Each row of a before or after table is a point. One or more steps were done to the points. Then noise was added and the rows were shuffled. The steps act on columns, c1 being the first. What was done? A step turns or swaps two columns, mirrors them in a line or flattens them onto one, adds a multiple of one to another, or multiplies or shifts one. Angles are multiples of 10 degrees, from the lower column toward the higher: turns from -170 to 170, lines from 10 to 170 but not 90. Use the fewest steps. Two steps may share a column if one is a turn and the other turns, adds or multiplies; they go together, in the order done. Otherwise the lowest column goes first.
(in the rows, 128 means zero)

Before:
[[168 165 125]
 [129 137  62]
 [158 130 138]
 [173 110 134]
 [149 150 102]
 [ 85  94 124]
 [ 95  95 160]
 [ 88 187  66]]
After, 8 rows:
[[145 103 153]
 [162 138 131]
 [ 84 125  94]
 [174 133 109]
 [ 95 159  90]
 [168 125 164]
 [129  62 137]
 [ 88  65 188]]
Steps: swap c2 and c3

Before, 9 rows:
[[103  83 154 141 159 168 115  95]
 [ 64  80 161 143 134 127 145  79]
 [214 130  85 124 142  90 176 145]
 [197 138 165 124 178  82 155 112]
 [175 144 136 173 178  82 123  85]
 [157 150 147 168 158 119 164 134]
 [156 161  67  75 159 113 178 148]
 [124 123  88  82 136  99 126 181]
 [109 125 146 116  99 141 103 102]]
After, 9 rows:
[[147 124 146 155 100  96 125 120]
 [ 39 125  85  84 140 153 108 160]
 [132 120  89 146 132 183  80 149]
 [ 83 147 138 115 178  93 171 184]
 [192  76 158 106 131  83 133 137]
 [ 56 138 162 108 179 119 114 181]
 [ 97 149 147  78 158 137 152 134]
 [ 97 155  66  96 159 149  58 140]
 [152  79 155 136 157  87 144  96]]
Steps: multiply c1 by -1; turn c4 and c7 by 110 degrees; turn c6 and c8 by -100 degrees

Before, 14 rows:
[[135   7 135 150 131 154 135 129 135 122 110]
 [ 68 124 142  90 158 134 143 146 115 128 125]
 [103 147  97 140 129 130 181 143 157 104 129]
 [133 138 101 153 144 154 119  88 119 110 110]
 [128 129  93 125 144 134 128 116 149 145 155]
 [130  84 127 148 149 155 130 112 104 115 187]
 [137 127 119 138 148 135 150  97 128  89 135]
 [134 148 106 129 131 150 146 146 122 132 130]
 [ 92 130 127 154 130 155 129 134 135 132 120]
 [120 142 240 131 152  79 127 146 206 135 182]
 [129 128  98 159 148 133 185 102 109 132 114]
 [131 128 103 149 161 131 128 152 125 117 129]
 [127  91 120 138 106 130 121 117 102 118 118]
 [ 59 132 121 121 154 103 126 136 107 124 143]]
After (14 x 11):
[[180 141 242 132 153 113 128 148 205 109 111]
 [127 126 103 147 162 128 128 150 127 121 129]
 [137 126 116 141 145 113 151  95 130 109 136]
 [113 137 101 154 144 129 119  86 117 129 135]
 [120  93 121 142 104 126 120 116 101 124 129]
 [134 147 105 131 132 141 147 144 123 142 134]
 [113 129  99 158 149 132 186 105 107 132 132]
 [114 130 129 155 131 139 127 132 135 144  93]
 [111   5 135 150 131 135 135 132 136 135 140]
 [125 146  95 141 129 118 181 145 157 113 102]
 [187  85 127 150 151 135 130 114 105 132 119]
 [117 125 143  92 160 130 145 148 117 130  67]
 [130 132 120 118 155 114 125 137 108 113  58]
 [156 129  94 128 144 139 127 116 148 139 121]]
Steps: mirror c1 and c11 in the line at 40 degrees; flatten c6 and c10 onto the line at 50 degrees

Before (11 x 18):
[[130 135 123 191 106 105 106  93  67 110 137 167 140 155 146 156 102 142]
 [ 71 123  88  47 191 124 172 109  84 133  98  78 108 114  76 127  79 128]
 [120  97 113 104 159 159 164 146 108 109  98  73 154 126  82 138 110  86]
 [172 111 148 152 139  98  79  99  62  64 124 206 118 141 173 128 152 139]
 [146 130 171 170 154  80 127 115 105  88 137 198 161 165 157 121  72 101]
 [129  85 129 144  87  66 111 118 114  94 141 188 136 151 137 113 127 115]
 [142 132  99 142 180  85 113  38  50 131  86 121  63 188  73  99 149 107]
 [124 118 151 191 127 104 151 100 109  78 100 200 140 133 137 108 133 153]
 [ 96  99 138 169 160 130 134 131 133 109 152 196 134 175 172 150 120 117]
 [ 72 137 117  60 153 154 173 116 112 147  81  62 161 157 140 104 103 102]
 [158 113  76  76 174 122 189  93 100 155 116  83 137 138 100 115 121 140]]
After (11 x 18):
[[151 130 170 169 151  82 128 118 105  91 137 166 160 164 158 120  71 104]
 [132 132 121 193 106 103 106  93  65 108 139 137 144 153 147 155 104 140]
 [ 75 137 117  60 153 155 176 115 109 146  78  30 161 159 137 104 103 101]
 [157 110  75  73 175 121 190  91 100 153 114  54 139 137  99 115 123 141]
 [122 119 151 186 130 102 148 104 107  78  99 177 140 135 135 105 130 156]
 [130  84 132 145  91  63 112 115 114  95 137 157 135 149 138 112 126 115]
 [141 132  95 141 179  91 113  36  50 133  84  90  66 188  75  97 148 106]
 [ 91 100 140 171 162 127 135 136 134 108 152 169 135 174 174 148 119 113]
 [169 111 149 151 142 100  82 101  61  62 126 178 118 140 172 131 155 141]
 [119 101 116 106 160 155 166 149 103 113  94  40 155 129  83 139 109  89]
 [ 69 120  87  44 189 122 176 108  82 132  98  47 103 116  73 128  77 125]]
Steps: shift c12 by -30

Before (14 x 24):
[[109 156 147 152 107 152 188 160 210 112 203 157 151 140 148 126 122 154
   96 131 156 148 119 217]
 [115 154  91 127 105 154 161 179 125 129 167 134 175 108  77 192 117 177
  145 174  48 177 160 176]
 [ 85 114 124  82 125 177 205 199 182 149 198 105 129 136 107 124 152 101
  102 148  87 186 153 147]
 [158 236 113 119 135 199 143  99 135 107 128  75 164 107 102 135 127  99
  199 154 145 132 102 114]
 [121 164 125 113  92 144 124 161 151 144 164 121 115 117 107 141  91 164
  150  84 158 101  99 148]
 [141 135  93 147 122  70 186 225 132 118  96 110 191  78 136 125 153 110
   92 145  88 138  55 113]
 [138 177 109 169 119 126 158 141 127 175 119 104 151 133 124  89 162 187
  135  94 186  99 122 117]
 [161 139 109 101 139 149 115 126  87 148 148  86 156 111 171 144 140  86
  165  44 102 168 118 148]
 [122 137 101 137  69 121  93 115  82 187 174 115 167 127 184 159 137 153
   75 141 116 126 177 121]
 [ 95 173  86 132  95 147 142 145 143 163 165  43 155 121  71  99 112 117
  188 112 145 137 188 157]
 [115 126 102  88 120 116 155 166 124 126 129 106 153 126 170 155 127 178
  189  90 121 134  79 171]
 [ 89 126 156 121 120 165 132 176 126 161 142 104 178  80 135 107 149 132
  142 170 148 137 163 124]
 [134 206 126 100 133  38 157 164 137 159 144 151 166 143  97 101 200 132
  125 179  99 119  97 161]
 [ 98 138 117 126  92 103 147 126  93 137 180 192 207  75 163  91 126  59
  136 158 154  69 130 109]]
After:
[[122 169 122 112 133 144 121 158 155 110 164 122 136 117 106 139  90 167
  152  80 157 156  97 149]
 [ 90 122 159 126 102 165 132 180 125 114 136 106  77  82 134 109 149 134
  144 172 146 110 160 120]
 [141 134  96 145 137  69 184 227 131 128  93 112  67  76 136 126 146 111
   93 146  87 109  57 114]
 [119 141 101 137 111 122  87 112  81  99 176 121  91 128 182 161 136 149
   75 145 120 123 174 121]
 [109 151 148 154 149 155 189 159 212 126 201 154 109 139 145 126 122 151
   95 133 158 100 120 218]
 [159 238 114 121 142 199 140  99 137 134 129  73  93 108 103 135 129 100
  201 152 144 118 101 115]
 [116 155  92 128 137 155 158 182 126 120 163 137  91 106  74 191 118 180
  143 173  46  75 161 175]
 [ 99 142 117 129 140 105 149 127  92 112 180 192  40  74 161  90 122  55
  131 161 153 175 132 108]
 [115 126 101  93 135 116 159 164 123 124 125 104 109 123 174 155 133 176
  188  93 121 123  79 173]
 [ 95 174  85 133 116 150 146 143 140 106 165  42 103 123  70  97 112 113
  192 108 148 120 189 155]
 [159 137 111 103 104 150 117 128  87 129 152  89 109 110 176 144 142  85
  164  42 103  87 115 148]
 [134 207 123 101  96  37 154 162 137 127 144 154  89 141  92  99 196 127
  129 182 101 128  98 160]
 [ 89 116 122  83 109 176 208 197 187 125 195 104 139 134 112 122 154 102
   98 149  91  73 153 147]
 [134 176 112 168  90 124 158 143 127 117 115 105 101 133 127  88 159 191
  135  95 180 151 125 117]]
Steps: turn c5 and c10 by 120 degrees; multiply c10 by 0.4; turn c13 and c22 by -170 degrees

Before (13 x 48):
[[144 116 122  88 107 127 193  93 152 152 143 110 187 131 110 124 118  55
  170 119  76 153  94 148  78 138  67 169 163  93 208 130  88 124 108 106
   87 156  85 145 108 106 175 157  89 126 175 144]
 [188 112  95 120 155 123 120 119 145  92  95 160 129 146 146 127 128 141
  119 146 137 121 132 175  93 164 149  78 100 103 122 119 115 173 141  88
  231  88 132 106 134  90 137  78 178 147 125 107]
 [168 115  63  99 125 142 106 128 161 111  68 140 128 135 104 104 133 100
  101 154 172 134 150 192  66 151  97 120 142  90 113  95 151 203 140 111
  203  81 177  78 156 120 132  61 144 153 148 145]
 [121 121 120 135 113 144 123 157 141 109  80 157 147  81 100 116 123 150
  137 130 169  72 156 106 120 166 108 139 153 148 145 140 152 125 142 181
  111 125 100 156  63 126 133  95 152 129 119 151]
 [149 155 151 143 123 200  99 179 134  79 114 158 111 141 101 109 119 151
  125 126 178  69 155 121 154 213  75 159 150 114 131 147 171 120 107 157
  138 125  80 138  89 139 144 132 147  82 122 137]
 [117 159 166 131 109 177 103 153 147 106 113 138 117 120 117 133  97 110
  126 158 179  86 160 110 136 156 125 141  96 163 126 128 171 176 112 170
  125 114 120 167  99 140 114 127 148 102 108 157]
 [186  80  98 134 140 112  82 138 176  78 114 148 107 121 169 145 134 109
   91 116 147 142 153 147  78 146 113  89 162  89 113 143 172 173 147 114
  203  56 142 108 140  92 132  92 132 143 149 123]
 [101 154 122 169  86 169  96 151 153  49 133 141 118 124 107 120 121 125
  133 138 149  75 158  93 157 202  91 153 145 131  97  89 149 162 140 161
  144 110 128 133  59 103 149  93 157 137 118 144]
 [129 107  84 113  80 151 249 109 145 165 108 108 157 146 133 115 110  80
  161 133 101 164  95 152 113 160  57 167 149 130 176 137 122 129 134 120
  136 131 107 119 120 123 124 151  63 164 211 115]
 [128 115 116  78 108 139 161  72 101 146 118  85 188  81  89 121 119  68
  157 136  82 198  73 133 108 138  76 178 181 146 203 150  94 104 103 115
  121 130  96 130 124 113 106 165 100 117 205 103]
 [152 146 138 149 136 182  90 144 175 130 122 117 118 114 110 135 141 153
  147 116 172 105 160 120 141 117  98 155 135 134 116 118 139 146 100 160
  146 109 118 122  51 116 127  81 150 125 114 118]
 [151  98  67 112 168 136  86 152 130 100 102  94 139 108 153 122 114 111
  173 117 155 129  94 178  74 150 100 101 111 130 123 121 175 164 133 125
  188  73 164 103 138 129 152  75 127  99 137 117]
 [115 118 112 138  75 161  93 181 108 117 132 178 100 157  71 160 104 142
  128 147 165  93 144 139 139 163 120 155 114 135 103 146 163 153 111 205
  152 108 112 118  77 117 137 108 172 113  98 173]]
After:
[[152 146 139 149 135 184  89 145 176 131 122 118 119  91 111 136 139 154
  148 124 171 104 162 121 141 115  98 156 129 135 118 118 141 147 100 159
  146 129 118 123  52 115 127  82 155 126 117 118]
 [151 155 152 143 122 200  98 179 135  76 115 160 110 161  98 110 118 150
  124 128 178  68 156 121 156 212  74 159 113 114 134 144 170 124 100 156
  140 125  83 137  91 137 146 133 148  81 121 137]
 [151  99  68 112 168 136  88 152 130 101  99  94 138  78 151 122 113 111
  174 137 154 128  95 179  74 151  99 101 142 130 123 122 174 163 137 124
  190 129 166 103 138 127 157  74 128  98 139 118]
 [120 122 119 134 114 144 125 160 143 110  82 157 150  10  98 117 121 151
  138 129 167  68 157 106 123 166 110 137  98 148 147 141 154 126 134 181
  112 128  98 156  62 127 134  95 151 129 119 152]
 [144 114 126  91 108 128 193  96 151 151 143 109 186 132 112 124 119  54
  169 113  78 152  93 150  78 141  68 171 101  94 209 128  89 124  96 106
   87 131  86 147 106 106 173 156  87 124 174 146]
 [116 119 113 137  75 163  90 179 107 117 131 180 100 201  71 160 103 143
  130 152 167  92 143 141 140 159 119 154 147 133 101 147 163 149 116 204
  155 117 112 118  76 118 132 107 172 112  98 171]
 [102 156 123 169  87 166  96 150 149  48 131 140 120 118 107 120 121 121
  133 140 151  77 156  91 156 203  88 151 106 131 102  89 147 164 133 160
  147 128 128 134  57 103 146  92 160 138 116 145]
 [188 111  95 118 155 121 120 119 146  93  92 161 126 174 149 123 132 139
  122 155 141 120 134 176  95 165 149  77 148 104 120 120 117 174 150  87
  229 119 131 105 137  90 137  79 179 145 124 108]
 [130 115 115  80 109 140 160  73  98 147 118  86 190  13  92 123 117  68
  157 138  81 196  72 131 107 141  78 178  90 145 205 149  96 104  88 113
  120 127  94 133 125 114 107 162 102 118 204 104]
 [129 106  83 111  80 152 251 109 145 167 109 108 159 175 134 113 110  82
  159 129 100 164  94 153 116 161  59 167 108 130 178 136 125 127 127 120
  136 127 107 122 116 122 125 150  61 163 211 115]
 [117 159 167 130 108 174 103 153 148 106 114 139 115 107 117 129  96 110
  127 159 183  85 158 111 138 158 124 142 162 163 128 127 170 179 123 168
  123 118 118 167 102 140 113 127 144 101 107 158]
 [186  79  98 136 139 114  84 139 176  75 115 149 106 110 166 145 134 111
   91 139 148 141 154 147  80 145 115  88  90  89 113 142 171 173 135 114
  201 126 140 108 138  94 131  90 132 143 145 123]
 [171 115  61  98 124 144 106 127 161 111  66 138 130 145 104 102 130 100
  101 165 171 136 150 190  68 152  97 119 111  89 115  95 152 204 134 111
  201 114 179  75 156 118 132  64 146 151 146 145]]
Steps: multiply c14 by 2.5; flatten c20 and c38 onto the line at 160 degrees; mirror c29 and c35 in the line at 100 degrees

Before, 10 rows:
[[123 106 119 124 140 104 135 113 141 109 101 118 137 132 155 130 124 119
  112 127 135 110 122 134 141 131 126 143 128 132 108 149 105 129 149 136
  140 154 146 126 117 151 146 144  97 121 124 147 117 132 128 140 148 117
  127 124 136 123 137 124 120 109 154 140]
 [152 155 176 106 153 113 154 114 130 152 173 130 100 114 135 141 151 163
  166 135 129  95 158  94  89 118 174 101 121 136 114 160 126 132 116  94
   77 127  80 108 164  86 149 101 148 116 118 114 140 114 135 151 140 148
  109 125 118 144  88 107 177 168 124 133]
 [149 143 176 129 168 110 143 133 125 148 175 124  88 115 140 137 171 168
  173 133 132 108 153 131  84 116 150  93 142 155 144 150 123 122 124  81
   93 152  74 121 142 108 155  98 139 117 126 119 156  97 140 150 140 140
  104 131 105 111 115 116 164 171  94 109]
 [136 114 128 145 123 141 158 114 137 132 110 110 132 113 148 138 132 104
  129 129 134 146 146 135 133 140 149 148 145 124 124 135 106 139 125 138
  140 130 154 138 116 141 135 148 108 141 124 125 114 119 127 128 135 128
  147 104 129 130 133 123 121 112 123 137]
 [128 116 122 151 108  96 125 114 138 121 124 123 151 131 144 139 117  94
  115 138 126 155 128 122 151 117 141 175 136 141 102 140 125 112 144 113
  149 156 132 130 130 124 137 125 117 117 126 138 112 128 102 125 144 115
  148 120 129 136 145 128 123 109 115 129]
 [156 118 133 153 127 138 135 128 145 125 122 117 146 105 138 133 118 113
  108 155 124 114 115 130 151 127 125 145 141 125 135 113 108 110 138 136
  144 139 148 122 115 137 150 125 111 104 151 128 118 137 112 148 133 116
  138 127 133 128 116 113 117 107 140 135]
 [148 119 137 129 125 112 139 125 139 136 124 139 143 109 144 141 126 129
  120 139 143 128 110 133 131 128 147 162 121 140 111 112 104 130 143 126
  133 145 148 158 124 121 122 152 124 111 150 157 108 126 131 124 153 120
  146 112 139 116 140 135 119 120 133 133]
 [150 145 184 133 182 130 139 115 114 138 162 140 137 136 124 135 141 148
  129 104 175  88 169 106 131 118 142 107 161 128 146 135 212  85 130 106
  136 115 111 124 138 112 159 120 155 116 113 137 141 151 175 122 133 137
  143 170 132 111 101 105 185 168 106 102]
 [115 107 126 156 135 122 133 123 140 126 118 110 150 120 167 141 132 113
  120 133 157 142 112 127 142 125 135 139 115 129 112 135 114 110 145 144
  131 122 139 136 118 125 144 148 131 119 154 120 135 133 121 135 158 102
  151 124 126 143 133 130 128 109 140 109]
 [168 113 120 137 121 115 142 111 153 132 116 128 141 129 148 147 139 119
  120 131 137 127 126 140 132  99 127 126 120 133 109 128 110 130 134 137
  120 134 143 138 129 150 134 116 123 110 115 104 120 126 116 135 142 126
  146 114 150 120 143 135 128 121 133 120]]
After, 10 rows:
[[152 155 177 106 152 113 110 112 138 151 172 131  99 114 136 143 151 234
  166 135 130  96 159  95  92 119 174 100 119 136 114 158 126 133 116  94
   77 127  79 109 162  85 149 102 148 116 115 115 140 115 137 151 140 148
  110 124 118 143  88 108 178 168 147 134]
 [156 117 134 153 127 137 116 128 161 126 121 116 146 106 139 132 117  84
  108 154 124 113 117 130 152 127 124 144 140 125 135 115 107 111 139 135
  145 138 150 122 115 137 149 125 110 103 151 127 118 136 113 148 132 116
  138 128 133 128 117 113 117 107 124 135]
 [169 114 119 137 120 114 113 111 166 132 115 129 141 129 146 147 140 102
  120 131 137 127 128 140 131 100 126 127 120 132 109 128 110 131 135 137
  120 132 144 138 130 151 134 117 122 109 115 102 119 126 116 135 141 125
  146 114 149 121 142 136 127 122 133 119]
 [116 107 128 157 134 123 117 123 147 127 119 112 150 121 167 141 132  82
  121 131 157 143 112 128 141 125 135 140 114 128 113 135 113 111 144 144
  131 125 139 134 118 124 145 149 130 119 154 121 135 132 121 135 159 100
  150 124 126 142 134 132 128 108 122 109]
 [127 116 121 150 107  95 137 113 147 121 124 124 150 130 144 140 117  27
  117 139 126 155 127 123 151 115 141 175 138 142 102 140 123 112 144 114
  149 156 132 129 130 123 139 126 118 117 126 138 111 128 101 125 144 116
  148 118 129 136 145 127 123 109 136 129]
 [135 113 128 145 123 139 109 114 127 133 109 109 133 114 149 138 131  56
  130 129 133 146 146 135 132 140 149 148 144 124 125 135 105 139 125 137
  140 129 155 138 116 141 136 147 109 140 125 125 114 118 127 126 137 128
  146 103 129 131 134 123 121 112 150 136]
 [124 106 120 125 142 104 105 113 148 108 101 118 136 133 155 132 125 101
  114 126 135 110 122 134 143 131 128 143 128 132 108 148 105 129 150 138
  140 154 146 124 116 150 147 144  97 122 124 148 117 132 129 141 146 116
  125 124 135 123 135 123 120 108 111 140]
 [150 147 184 132 183 129 134 114 122 139 163 141 135 135 122 134 142 188
  129 104 175  89 169 106 130 117 142 106 161 129 147 136 212  85 129 104
  138 114 110 125 138 111 160 120 156 116 114 137 141 149 173 123 135 137
  143 170 131 113 100 105 185 169 151 102]
 [149 118 137 128 124 112 117 125 151 136 124 139 143 108 144 141 126 130
  120 139 144 127 110 133 131 129 148 163 122 138 110 110 104 130 143 125
  134 145 148 158 125 121 122 152 125 111 150 158 109 126 133 123 155 119
  146 113 139 117 140 136 119 120 132 133]
 [148 144 177 130 169 110 138 133 133 148 175 123  88 114 139 137 170 249
  174 133 131 108 154 131  84 116 152  93 143 155 144 150 122 121 122  81
   92 151  73 121 142 109 156  98 139 119 126 120 156  96 140 150 140 139
  103 131 103 112 115 116 164 170 164 110]]
Steps: turn c7 and c63 by 140 degrees; add -0.7 times c46 to c9; multiply c18 by 3
